Each row is a point. Each copy is the shape, with its points in the same order, stretched, turned, moved and blurred by noise. Say if it was mirrored as well.

Shape (7 x 3):
[[ 30  41 -42]
 [-40 -39 -26]
 [-36   1 -23]
 [ 26 -30 -41]
 [ -9  16  20]
 [  0   9   2]
 [ -7  37  -1]]
Copy 1 (7 x 3):
[[ 21  13 -49]
 [-58  13   4]
 [-37 -11 -15]
 [-30  49 -16]
 [ 12 -18  16]
 [  4   3   3]
 [ 16 -28 -15]]
Copy 1 is: mirrored
Copy 2 (7 x 3):
[[ 60  12 -34]
 [-50 -17 -56]
 [-26  10 -48]
 [ 10 -44 -52]
 [-10  21  -2]
 [  2  12 -18]
 [ 11  34 -18]]
Copy 2 is: only turned

Shape (9 x 4):
[[ -4 -12  -9  37]
 [  5  28   4   0]
 [-24 -15 -11 -24]
 [ 21  16  13   0]
 [-48 -16  -6 -18]
 [ 20  10  11  11]
 [ 12   3  -9  11]
 [ -7 -15   7  16]
 [  3 -12  -1  15]]
Copy 1 (9 x 4):
[[  5   5  11 -43]
 [ -3  33  -8   4]
 [-42  -9   4   6]
 [ 17  22   0   9]
 [-60 -10  22  -4]
 [ 20  20   1   1]
 [  5  12 -13 -15]
 [ -1  -1  30 -20]
 [  7   2  10 -20]]
Copy 1 is: mirrored
Copy 2 (9 x 4):
[[-20 -16  19  13]
 [ 19   8  16 -25]
 [ -2 -38 -18 -19]
 [ 12  26  -1  -5]
 [-16 -49 -10 -38]
 [  4  24   0  -3]
 [  8   1   4   5]
 [-24  -6  -4  -1]
 [-11  -4  -3   8]]
Copy 2 is: mirrored
Copy 3 (9 x 4):
[[-10 -40   6  -2]
 [ -8   5 -20   7]
 [  6  22  11 -27]
 [  7  -6 -12  22]
 [-15  34  23 -36]
 [  5 -18  -8  21]
 [  8 -22 -10   3]
 [ -5 -16  16   3]
 [  3 -22   8   3]]
Copy 3 is: only turned
Copy 4 (9 x 4):
[[-31   4   3  -2]
 [ 14  11  -3 -19]
 [ 14  22  -4  24]
 [ 14  -6   5 -20]
 [ 14  37  13  30]
 [  2  -8   2 -16]
 [ -5  -6  -7 -10]
 [ -9   7  18   1]
 [-10   2   5  -2]]
Copy 4 is: mirrored

Shape (9 x 6):
[[-38  -6  -6  -2  -9  17]
 [-21  -7  11   5   3   4]
 [ 12 -12 -11  12  41 -21]
 [  7 -21 -11  11  30   4]
 [  2  29  28 -35   3  12]
 [-22 -13  -7   4 -16  -6]
 [-22  11  10   9   3   3]
 [-14  -6  19   1 -13  15]
 [ 25   5 -12  13  26  -1]]
Copy 1 (9 x 6):
[[-24   0  -6  26 -16  26]
 [ -6  -4   3  21 -14   9]
 [  0  -7   5  43  21 -35]
 [ -2  -1  -3  42  19  -3]
 [  7  29 -39   1 -19 -13]
 [-19 -11   5   2  -9  12]
 [ -6  -9 -10  29 -16   3]
 [ -1   0  -9   4 -17  24]
 [  5  -6 -30  41  26 -18]]
Copy 1 is: only turned
Copy 2 (9 x 6):
[[-19  43  -9   0 -11  24]
 [ -4  21 -18   5 -24   6]
 [ 33  11 -31  -4  17 -46]
 [ 27  20  -6 -18  -1 -20]
 [ -1 -15 -10   1   1  37]
 [-13  24  -3  22  -3   7]
 [-24  17 -29   5 -18   5]
 [-12   9   4   7 -32  26]
 [  9  -2  -7 -15  16 -27]]
Copy 2 is: mirrored
Copy 3 (9 x 6):
[[  2  12  -9 -33   6  16]
 [ 18  -6 -18 -11   0  -7]
 [-27 -13 -22   7 -28 -43]
 [-13 -24 -16  -2 -34 -24]
 [ 60  10  37   9  41 -12]
 [ -2  18 -18 -13   0  16]
 [  9   2 -15 -17  19  -4]
 [ 38  -7  -9  -3   8   8]
 [-17 -23   7  13   0 -23]]
Copy 3 is: mirrored
